Rows are points. Each copy is the shape, with its points in the same order, turned, moved and blurred by noise. Is it also mirrored, or only turned?
In the rows, zero is written as 128.

Shape (7 x 3):
[[179 117 128]
 [145  98 153]
 [119 129 149]
 [155 152 138]
 [ 52 146 103]
 [ 91 178  77]
 [ 96 141  92]]
Copy 1:
[[159 165 136]
 [132 159 175]
 [127 124 174]
 [163 123 143]
 [ 66  76 143]
 [105  69 101]
 [ 93  99 122]]
Copy 1 is: mirrored
Copy 2:
[[149  96 164]
 [160 142 164]
 [123 151 143]
 [116 113 157]
 [107 176  65]
 [ 88 122  67]
 [120 134  78]]
Copy 2 is: mirrored
Copy 3 (7 x 3):
[[107 104  82]
 [ 89  96 120]
 [116 106 147]
 [142  95 107]
 [152 172 194]
 [192 163 153]
 [149 167 141]]
Copy 3 is: only turned

Shape, 10 rows:
[[105  66 126 157 136 120]
 [168 158 145 172 141 135]
 [176 148  78 117 144 125]
 [ 93 158 122  61 141 145]
 [123 141 186 113 117  75]
 [ 92 161 142  85 131  88]
 [194 134 145 163 110 128]
 [143 120 167 133 113 110]
 [ 79 121 149 144  61 155]
 [ 87 172  98  72 145  88]]
Copy 1, 10 rows:
[[144 120 169 144 184 136]
 [196 150 125 112 103 141]
 [174 125  85 155 110  84]
 [ 80 167  92 122 117  98]
 [106 100 146 106  92 166]
 [ 76 131 137 124  85 112]
 [201 116 115 133 111 166]
 [139 109 140 117 123 164]
 [110 168 139 160 146 200]
 [ 68 141 123 151  87  86]]
Copy 1 is: only turned
Copy 2, 10 rows:
[[148 113  82 143 171  85]
 [107 120 114 103  77  84]
 [ 76  92 119 162  93 132]
 [105 190 111 175 118 163]
 [101 167 114  71 152 137]
 [ 87 182  91 121 142 164]
 [121  89 139  92  90 100]
 [126 135 124  95 136 117]
 [202 151  80 113 119 147]
 [ 65 171  73 157 133 179]]
Copy 2 is: mirrored
Copy 3:
[[108 113 116 192 140 109]
 [118 142 101 124  77 146]
 [136  98 171 103  88 124]
 [126  85 112  57 175 106]
 [162 113  90 131 161 181]
 [150  71 102  92 171 153]
 [133 157 143 136  87 164]
 [141 139 114 144 138 157]
 [ 55 131 122 138 186 159]
 [139  37 109  79 158 133]]
Copy 3 is: mirrored

Shape, 13 rows:
[[129 165 202  48  91 188 108 188 112]
 [122 129 121 105 137 129 102  88 177]
 [124 103 130 105 120  98 151 106 135]
 [174 159 115  83 104 122 146 146 148]
 [ 81 136  96 170 103  84 127 137 134]
 [ 85 108  76 103  87  90 111 169 183]
 [126 121 115  97 148 145 165 111 105]
 [178 102 219  75 146 133 137 161 116]
 [120  91 120 156 161 137 160 131 184]
 [145 167 195 103  74 166 107 127 118]
 [ 66 165 110 141 171 100 118 144 150]
 [154  96 100 165 124 108  98 124 109]
 [ 94 124 103 145 120  79 138 140 177]]
Copy 1, 13 rows:
[[ 43  91 203 191 138 117 111  51 129]
 [110 118 143  75  86 126 122 133 125]
 [115 151 121 134 100 131 118 147  96]
 [ 93  95 139 168 103 149 118 150 160]
 [128  93  93 114 149 154  99 154  62]
 [114  59 126 124  65 154  75 158  61]
 [101 158 130 149 121  87  94 154 132]
 [108 160 150 206  91 121 141  51 136]
 [157 142 100 105  90 131  56 110 121]
 [ 79 118 194 150 159 157 135  83 134]
 [ 89  91  64  93 136 108  95 119  89]
 [188 104 130 134 136 125 130 146 104]
 [125 104  87 110 101 157  87 142  78]]
Copy 1 is: mirrored
Copy 2, 13 rows:
[[101 178  89  43 192 144 198 142  75]
 [148 152 151  89 108 119  91 124 106]
 [147 142 167 129 127 168 132 108 120]
 [161  95 126  99 171 139 148 125 102]
 [152 152 144 173 101 144 145 170 164]
 [154 135 210 130 137 111 155 188 129]
 [107 110 132 102 110 187 131 113 113]
 [ 91 167 115 116 189 147 160  58  61]
 [118 121 155 149  71 110 142 104  94]
 [152 186  72  63 155 141 171 112 114]
 [111 150 129 158 102 142 104 195 106]
 [121 132 141 144 133 122 125 102 187]
 [159 135 172 165 105 126 135 160 122]]
Copy 2 is: only turned

Shape (16 x 12):
[[147 116 136 135 153 118 129 125 150 140 184 119]
 [111 120 133 165  88 111 123 125 134 111 105 134]
 [132 162 106 178  93 116 133 171 118 110 121 111]
 [ 97 108 143 144 149 131 119 137 118 103 161 172]
 [155 105 162 126  90 118 119 145 128 135 141 134]
 [188 163  79  51 105  96 111  56  58 110 214 128]
 [118 101 153 132 134  94 156 135 170 104 148 143]
 [146 163 169 160  92  95 111 135 131  92 152 144]
 [122 142 131 178 132 117 121 101 125 108 107 113]
 [132 177  96 109  90  88 148  76  48  92 222 102]
 [173 140 118 144 132 101 134 133 133 117 133 154]
 [101 144 144  93 158 117 139 122 162 152 154 163]
 [111 123 146 100 176 118 111 155 167 104 143 113]
 [113 133 131 121 183  81  91 147 162 168 174 110]
 [143 157 167 178 102 147 137 152 137 118 133 105]
 [139 136 162 157 118  98 150 137  79 111 115 122]]
Copy 1, 16 rows:
[[131 117 148 109 141 120 103 134 138  92 106 101]
 [109  97 148 121 130 127 165 139 111 152 132 161]
 [130  95 165 113 112 113 188 189 123 120 153 138]
 [157  91 148 127 145  91 102 114 111 144 147 130]
 [126  72 127 117 143 149 135 142 160 133 116 133]
 [175 108  60 159  56  66 123 168 162 114  18  93]
 [151 119 170  91 141 145 112 117 119 139 111 142]
 [123  55 156  80 114 103 135 166 134 147 106 144]
 [ 99 109 151 125 147  97 152 168  88 135 113 146]
 [178  97 120 153  50  51 136 173 143  84  44 159]
 [146 105 120  87 132 122 145 164 114 132 112 105]
 [139 126 139 122 107 146  58 142 106 139 130 114]
 [142 124 196 134 149 135  91 151 126 149 116  90]
 [114 104 184 135 114 141  85 132 104  93 114  58]
 [102  89 162  97 151 113 139 194 147 118 143 157]
 [152  63 139 125 150 124 150 183 101 120 109 162]]
Copy 1 is: mirrored
Copy 2, 16 rows:
[[109 135 135 183 145 146 132 157 113 146 117 148]
 [ 86 105 160 103 110 132 142 118  98 114 151 134]
 [ 78 130 158 132  92 107 142 147  92 110 150  77]
 [108 113 170 128 131 150 161 159 127 108  82 152]
 [102 139 170 139 114 149 127 100  99 158 120 135]
 [102 182  58 138 176  85 190 122  40 192  43 127]
 [ 65 124 165 153 154 155 141 127 137 118 129 158]
 [ 67 162 185 124 118 121 131 143  65 123 123 145]
 [103 128 127 107 122 135 132 154  89  92 157 135]
 [ 43 147  62 144 133  90 164 145  35 139  43 119]
 [ 93 163 152 127 144 139 161 151 106 149 140 117]
 [100 133 147 137 156 105 127 153 168 148 103 172]
 [122 138 165 169 177 119 118 131 145  92 114 143]
 [125 109 154 177 189 113  86 177 125 147 116 134]
 [ 93 157 162 149  69 129 114 140  98 106 149 130]
 [ 74 152 139 100 109 160 113 132  95 112 110 103]]
Copy 2 is: mirrored
Copy 3 (16 x 12):
[[109 147  83 117  88 139 114 132 130 160 126 151]
 [151 117 115 135 158 151 109 100 107 104 109 144]
 [124  81 155 106 154 139  87 108 121 131 108 161]
 [117 134 122 147  83 139 154  99 101 119 114 126]
 [156 147 106 100 116 165  90 105 110 140 107 116]
 [118 214 116 105 117   7  65  84  92 204 132 121]
 [115 162 104 142 100 178 109 112 117 109 136 159]
 [106 119 116 130 135 159  77  91  64 148 107 131]
 [126  92  97 155 155 126 107 115 116 124 137 138]
 [129 164 150 160 115  37  61  73  91 210 120 170]
 [ 91 138 112  99 139 139 102  96 125 137 137 126]
 [100 188 122 146 110 150 142 163 114 138 122 126]
 [110 139 111 123  74 146 113 172  98 104 152 141]
 [112 145  94 100  96 146 152 182  94 168 154 169]
 [122  82 117 135 127 167  70 126 123 144  91 127]
 [146 107 143 143 135 153  88  86 116 153 153 116]]
Copy 3 is: mirrored

Shape (18 x 12):
[[143 145 153 126 143 152  73 111 131 149  87 141]
 [ 97 102 122 154 153 128 147 148 130 143 145 138]
 [ 80 124 165 148 170 168 113 103  75 123 118 159]
 [158 118 154 193 179 123 127  87 164 155 143 103]
 [135 127 122 158 150 131 151 106  76 114 149 104]
 [124 123 122 117 113  91 133  84 149 181 157 107]
 [126 103 143 102 144 145 121 171 113 175 101 132]
 [ 69  79 115 129  82 141 103 135 121  80 139 173]
 [105 106  99  88 117  81  88  89 183 151 168 102]
 [ 82  78 149 169 189  80 107 110 128 125 137 190]
 [172 107 128 110 145 167 153 164 124 121 101 132]
 [140 110  90 118 104 131  66 142  81  82 180 150]
 [ 85  90  81 110 190 176 160  87 112 159 152 126]
 [171  96  79 142  85  76  58 171 136 163  89 174]
 [125  64 157 112  89 105 158  72 159 158 156 179]
 [ 79 158 187 147  90  72 117 175 175 118 175 205]
 [148 141 147 147 150 157 117 146 181 109  84 209]
 [175 140 110 106 114 113 131 125 125 114 113 107]]
Copy 1 (18 x 12):
[[140  93 193 105 123  93  99 119  97 114 105 142]
 [124 112 120 121 121 151 134 110 152  99 151 158]
 [157  87 155 141 104 143  55  89 151 109 125 137]
 [156 110 157  84  63 146 163  95  94  69 108 170]
 [176  96  93 132 118 161 122 100 117  97  95 141]
 [113  85 114 114 109 117 152 159 100  42 114 129]
 [131 105 157 128 153 133 104 166 122 123 143 176]
 [ 76  96 101 107 114 123  88 119 192 148 109  94]
 [ 56  72 139 120 113 115 179 153 128  52  91 110]
 [138  78 152 113  82 109 128  90 216  75 138 161]
 [141 139 124 137 138 119 121 137 109 157 105 186]
 [110 103 104  91 174 135 107 110 171 118  38 115]
 [ 80  93 109 182 119 165  97  86 107  66 128 183]
 [109  67 124  33 182  58 153 148 150 131 109 171]
 [ 96 115  87 107  50  87 106 180 147  61 113 152]
 [142 165 148  75 112  78 141 154 211  79 156  60]
 [132 156 167 100 107  49 117  91 136 149 136 158]
 [143 104 111 126 143  98 157 143  91 126  75 138]]
Copy 1 is: only turned
Copy 2:
[[157 117  98 131 116 104 146 169  98  73 128 101]
 [128 108 157 119 121 136 129 139 144 137 100 144]
 [ 97  92 150  86 139 123 177 153 110 101  96  76]
 [139  95 159 201 143 104 139 178  94 142 110 139]
 [ 87 103 130 130 159  97 175 130 123 150 131 143]
 [137 140  84 150 146 153 122 156  93 152 104 168]
 [183 129 121  97 111 104 143 113 134 109  92 120]
 [ 86  97 110  94  88 196 128 115 154 113 143  97]
 [131 141  78 140 124 166  57 153  83 155 137 150]
 [ 90 120 196 120  68 157 137 155  75 131  91 117]
 [179 118 142 128 128 104 167  99 155 111 161 127]
 [ 56 116  94 120 112 124 112  72 128  88 160 131]
 [144  71 155  70 188 146 126 129  92 140 120 157]
 [142 130  78 147  15 123 126 113 117  69 138 182]
 [150 140 117 164 123 232 154 118  92 144 110 134]
 [ 84 206 143 156  85 189 113 169 182 102  84 111]
 [163 129 176 147  92 150 156 169 146  47 161 105]
 [141 150  89 139 132  99 152 129 133 130 176 149]]
Copy 2 is: mirrored

Shape, 16 rows:
[[183  94  53 108  99 160 155 110 102 124 154 161]
 [ 96 147 162 158 143 105 117 170  80 161 104  94]
 [123 122 152 179 153 112  97 119  86 119 104 104]
 [177  95  73 114 101 102 152 119 111 133 164 101]
 [179 100  39 124  80 140 122 140  95 130 178  85]
 [115 152 149 164  87 139  94 136 116 179  95  96]
 [ 88 154 184 156 109 104 105 185  91 145 130 128]
 [ 81 139  88 113 134 161 169 122 149  88 147  63]
 [139 152 115  75 118 152 136 135 138  53 116  68]
 [105 160  92 117 107 116 124 112 179  86 158  96]
 [114 138 133 138 168 121  74 175 108 177 108 120]
 [130 119 188 133 152 149 102 136 114 152 162  93]
 [115 160 163 192 130 143 122 179 104 169 126 111]
 [160 116 147 166 141 117 130 174 140 143 110 105]
 [211 148  65 101 125 126 165  97  97 148 172 109]
 [131 181  92 134 136 163 126 132 141  61 176  80]]
Copy 1 (16 x 12):
[[200  82 110  99 158 182 173  96  79 100 173 153]
 [ 65 171 124  98 163 132 155 141 114 149  77 130]
 [ 81 169  78 126 156 143 124 131 121 141 122 164]
 [205 135 108  93 177 187 157 103 106 117 126 149]
 [197 131 130  74 194 192 172  88 109 104 136 189]
 [ 91 148 148 116 209 105 148 144  93 140 123 153]
 [ 56 149 130  78 158 137 176 143 109 194 114 130]
 [165 166 157  90 112 132 159 176 158  76 158 158]
 [173 169 167 113  75 119 143 115 114 123 134 201]
 [171 148 169 110 129 125 146 132 175 133 176 156]
 [ 65 117 134 145 160 154 174 120 121 129  79 142]
 [ 91 139 143 119 146 196 132 181  97 155 128 176]
 [ 61 124 139  71 182 140 134 150 109 135 104 147]
 [122 112 113 102 167 136 116 150 120 155  89 162]
 [196 130 139  93 155 201 116  75  78  92 144 132]
 [145 146 169  73 103 149 135 105 153  88 166 197]]
Copy 1 is: only turned
Copy 2, 16 rows:
[[151  86 160 112 108 140 113  90 104 160 157  35]
 [134 150 152 158 170 106 134 115 138 159 100 193]
 [100 162 150 156 163 105 171 126 117 173 105 139]
 [151 124 136 128 151 169 133  79 142 153 153  54]
 [156 110 121 164 128 160 126  60 125 149 200  63]
 [ 75 136 142 161 147  93  97  98 158 143 127 167]
 [120 112 157 143 166 127 142 140 144 135 112 213]
 [167 200 124 143  53 151 116 132 145 137 130 108]
 [155 175 140 185 104 156 101 176 130 108 127  73]
 [115 157  81 129  90 175 117 150 153 125 126  99]
 [137 134 110 140 174  82 123 100 101 127  97 173]
 [126 173 157 112 174  92 145 131 129 109 154 149]
 [107 151 160 134 153 118 108 107 112 158 136 209]
 [110 165 163 132 175 148 112  93 100 126 106 142]
 [166 133 127 109 162 148  87 107 131 193 178  40]
 [139 178  98 146  90 166 116 169  99 144 174 107]]
Copy 2 is: mirrored

Shape, 15 rows:
[[120 194 121 160 167 157 161 157 167 114 133 123]
 [192  48  80 103 107 148 124 137  83 175 127 116]
 [118 150  90 183 160 102 110 142 130 117 141 132]
 [145  68  98 118 150 175 141  96  29 163 143 139]
 [170  93 118  85 124 126 104  67  65 175 152 144]
 [165  84 173 111 206 142 125 144 110 185 162 127]
 [ 95 132 134 221 146 134 113 169 149 138 124 124]
 [131 140 163 188 131 138 135 133 157  70 136 133]
 [ 83 122 124 128 128 147 104 169 130 114 165 118]
 [ 84 142 137 186 133 106 188 141 156 110 156 123]
 [110 118 120 156 168 114 142 178 147  98 128 183]
 [138  68 115  95 135 172 113  88 105 197 112 162]
 [ 85 126 120 151 139  95 132 161 124 107  70  96]
 [155 130 149 122 113 140 135 145  67 181 139 166]
 [111 137 131 168 149 141 119 159 113  87 105 121]]
Copy 1, 15 rows:
[[ 93  97 107 147 106 118 156  83 112  95  94 120]
 [160 182 107 107 184 211  96 135 182 149 171  99]
 [114 121  91 111 109 103 106 114 155  66 138 130]
 [194 186 128 127 124 198 138 187 178 120 151  95]
 [199 161 179 105 150 183  86 159 173 129 149 130]
 [188 148 160 173 114 153  94  90 161 125 155  50]
 [ 73 148  84 161  73 107 104 101 143  85 156 125]
 [116  90 100 163  84 122 137  89 131 110 171 170]
 [108 122 105 137 115 107 104 151 103 134 162 102]
 [ 77 113 127 163 121 104 168 111 125  66 177 136]
 [125 110  81 178 135  76 132 116 167 104 143 119]
 [159 200 163 129 136 160 113 147 195 175 133 113]
 [126 184  73 135 138  85 129 100  99  89 158 150]
 [151 156 145 188 150 181  84 153 151 109 123 127]
 [134 136  66 148  97 113 128 116 117 106 142 145]]
Copy 1 is: mirrored
Copy 2 (15 x 12):
[[137 127 110 120 118 176 148 136  94 182 192 129]
 [193  68 150 151  87  94  75 165 139  55 113 122]
 [ 97 110 112 127 159 111 128 117 109 144 174 117]
 [156  23 174 159  78 101 135 124 138  88 100  86]
 [194  60 153 173 131  71 115 114  89  84  74  86]
 [190  93 189 158 129 133  99 110 132 111 176  43]
 [ 80 117 139  72 162 159 122 125 109 115 183 107]
 [ 92 156 185 110 136 143 124 130  70 152 174 145]
 [119  98 157 126 173 170 104 130 136 142 133 140]
 [ 85 155 149 114 145 147 150 176 102 168 142  92]
 [ 86 142 128 134 129 142  75 117 119 157 150  99]
 [190  51 156 104  99 116  83 108 102  94  78  79]
 [107 158 127  93 137 116 132 112 161 134 135 135]
 [148 100 142 172 109 156 126 101 104  65 103  94]
 [ 99 117 153 121 122 135 123 101 127 136 160 152]]
Copy 2 is: only turned
Copy 3 (15 x 12):
[[ 74 176 124 152 112 113 118 114 123 152 115 189]
 [169 102 153  53  68 137 151 199 147 141  59  97]
 [123 143 103 139 120  98 110 176 161 130 143 179]
 [161  75 116 112  69  97 124 185 132 183  68  63]
 [205  71 113  89  95 101 179 165 118 163  93 101]
 [160 165 134  75 155  89 126 168  88 190  84  94]
 [ 98 133 157 134 154 107  63 164 161 144 131 183]
 [133 162 164 164 132 124 101 105 162 136 149 155]
 [129 128 123 152 142 144  95 163 106 101  96 144]
 [120 155 163 168  94 117  78 147 104 146 166 182]
 [104 173 159 158 127  74 120 173 133 103 134 137]
 [158  66 148  70  98  68 139 147 110 140  63  99]
 [ 70 116 136 109 122 141 106 165 135 109 180 135]
 [141  92 165 133 125 110 175 185 113 186  86 125]
 [ 91 135 132 150 134 130 108 144 164 130 136 126]]
Copy 3 is: mirrored

Shape (18 x 12):
[[196 139  85 103 109 175 135 118 184 137 107 144]
 [115 150 138 131 158 102 123 129 189  94  80 117]
 [119 159 131 141  98  88 150 137 154 130 166  73]
 [140 175 166 158  67  83 111 158  94 137 133 100]
 [169  99  87 121  98 143 117 117 148 139 146 165]
 [115  73 142  87 103 170 140 102 115 148 158 137]
 [148 131  93  85 132 127 117 137 165 148 104 163]
 [176 117 140 114 115 174 124  97 143 112 120 180]
 [ 99 123 120 117 175 126 119 114 159 120  97 129]
 [114 154 124 151 143 130 114 197 174  86  96 130]
 [165  92 117 111  85 140 130  98 212 136  99 189]
 [181  93  95 101 106 151 114 104 156 120  98 146]
 [161 174 192 146  91  79 146 167 126 169 173 100]
 [ 89 149 113  83 141 128 139 112 169  73  91 167]
 [ 88 152 137 132 138 115 154 159 145 112  61 108]
 [106 108 155  90  93 170  82  85 114 159 165 126]
 [ 66 146  83 146 189 141 143 106 173 101  64 161]
 [171  85 132  93 113 139 119 100 127 120 139 161]]
Copy 1:
[[138  71 159 169  83 111  97  99 181  97 165 105]
 [140 128 156 195 145 160  98 145 131 144 128 165]
 [140 123 138 110 127 106  79 180 120 188 155 119]
 [139 111  99  80 156 137  92 147  71 156 188 129]
 [136  99 111 150  66 101 125 125 142  98 146  93]
 [ 84  95 109 129 111  85 144 111 131 136  99  81]
 [156 111 159 164  95 133  97 103 128  98 119 107]
 [134  80 100 176 107 114 146  80 157 112 154 115]
 [122 129 148 178 125 147 115 133 142 125  85 153]
 [139 167 132 175 157 124  62 128 135 101 158 163]
 [120  94 149 224  72 118 124  99 138 119 170  74]
 [121  67 140 177  92 107 127 122 140  85 138 116]
 [154 128 133  67 126 115  91 120  88 206 197 136]
 [169 121 131 215 162 148 115 132 143 118  89 113]
 [119 142 165 156 190 166  98 147 127 129 133 139]
 [ 92  63  72 120 101 109 106  97 111 151  91  95]
 [130 161 137 205 146 194 112 154 195 101  85 132]
 [131  76 110 156  90  89 157 106 121 116 130 112]]
Copy 1 is: only turned
Copy 2, 18 rows:
[[172 195 141 195  93 165 142  94 109 147 155 129]
 [134 173 103 140 143 100 163  81 102  79 108  99]
 [151 131 129  90 166 139 154  81 113  86 160 181]
 [ 87 129 123  82 156 193 105  89 127  83 149 165]
 [163 123 117 186 116 167 129 107 118 166 150 142]
 [164 128 116 106 126 131 129 139 145 207 151 128]
 [139 143 109 173  79 148 173 100 123 135 138 118]
 [134 178 115 185 138 154 120 120 140 177 144 108]
 [149 153  93 140 117  97 161 121 122 111  99 109]
 [109 160 138 146 126 111 144  46 112  98  73 135]
 [174 141 124 201 120 151 134  76 128 155 174  63]
 [159 161 110 182 105 158 123 111  89 167 149 105]
 [ 94 122 174  87 178 189 157 106 139  84 170 164]
 [124 180  63 157 113  80 162  69 136 138 133 109]
 [113 165 121 103 102  83 127  82 120  80 116 115]
 [173 137  86  88 138 183 133 135 160 192 127 126]
 [157 174  73 177  96  48 143 100 150  84  87 113]
 [134 136 105 162 136 156 135 132 109 189 155 115]]
Copy 2 is: mirrored
Copy 3:
[[ 92 138 160 182 109 166 139 148 134 163  78 193]
 [147 144 159 140 158 200 117 118 121  95  99 117]
 [133 129 140 149  61 155 124 128 127  51 148 126]
 [131  65  87 158 102 171 113 154 129  85 192 132]
 [111 139 123 167 114 111 173 143 130 158 101 176]
 [132 176 110  88 101  98 138 171 144 157 137 171]
 [ 94 160 132 154 139 154 136 116 131 168 107 143]
 [117 116 145 134 152 146 161 172 165 168 104 189]
 [148 154 143 115 158 154 113 115 134 131  88 120]
 [128 115 174 154 173 173 108 134  66 109 123 113]
 [125 169 138 154 140 172 198 129 135 164 100 208]
 [117 156 110 166 136 158 149 166 137 169  80 173]
 [ 86  74 107 119  65 169 135 130 137  51 179 152]
 [148 179 183 158 181 156 118 129 163 139 124 124]
 [158 141 140 138 164 179  65 111 101  99 143 146]
 [155 140 108  87  83 126 149 178 157 178 150 126]
 [180 146 189 143 192 146  88  73 128 140  81 133]
 [111 154 107 134 131 124 163 172 165 142 102 166]]
Copy 3 is: only turned
Copy 4, 18 rows:
[[162 158 171 134 124  73  63 175 148 156 105 138]
 [134 139 100 140 148 139  72 109 109 130  96 200]
 [180 144 110 179 149 131 143 125 111  86 110 127]
 [194 128 138 150 156 139 158  75  80 143 155 118]
 [133 138 196 137  96 107 105 141 155 145 116 122]
 [122 168 132 138  64 159  98 138 147 138 141  69]
 [122 178 171 132 136  95  72 120 153 142 120 144]
 [127 131 170 124 100 126  72 154 121 193 115 122]
 [110 152 102 124 107 119  67 103 137 122 103 167]
 [159 104 112 149 183 138  73  83 159 147  84 169]
 [136 159 212 133 106 149  47 172 139 144 123 158]
 [142 151 171 151  87 107  75 152 147 173 131 163]
 [174 142 124 147 198 149 177 136  80 126 148 104]
 [103 142 126 174 119 129  27  83 112 140  86 147]
 [159 122  84 145 145 130  48  74 112 118 146 151]
 [150 190 142 115  47 153 131 113 118 147 107  81]
 [100 111 111 113 110 103   7  87 124  98  76 177]
 [105 152 171 146  83 128 105 143 133 183 137 127]]
Copy 4 is: only turned
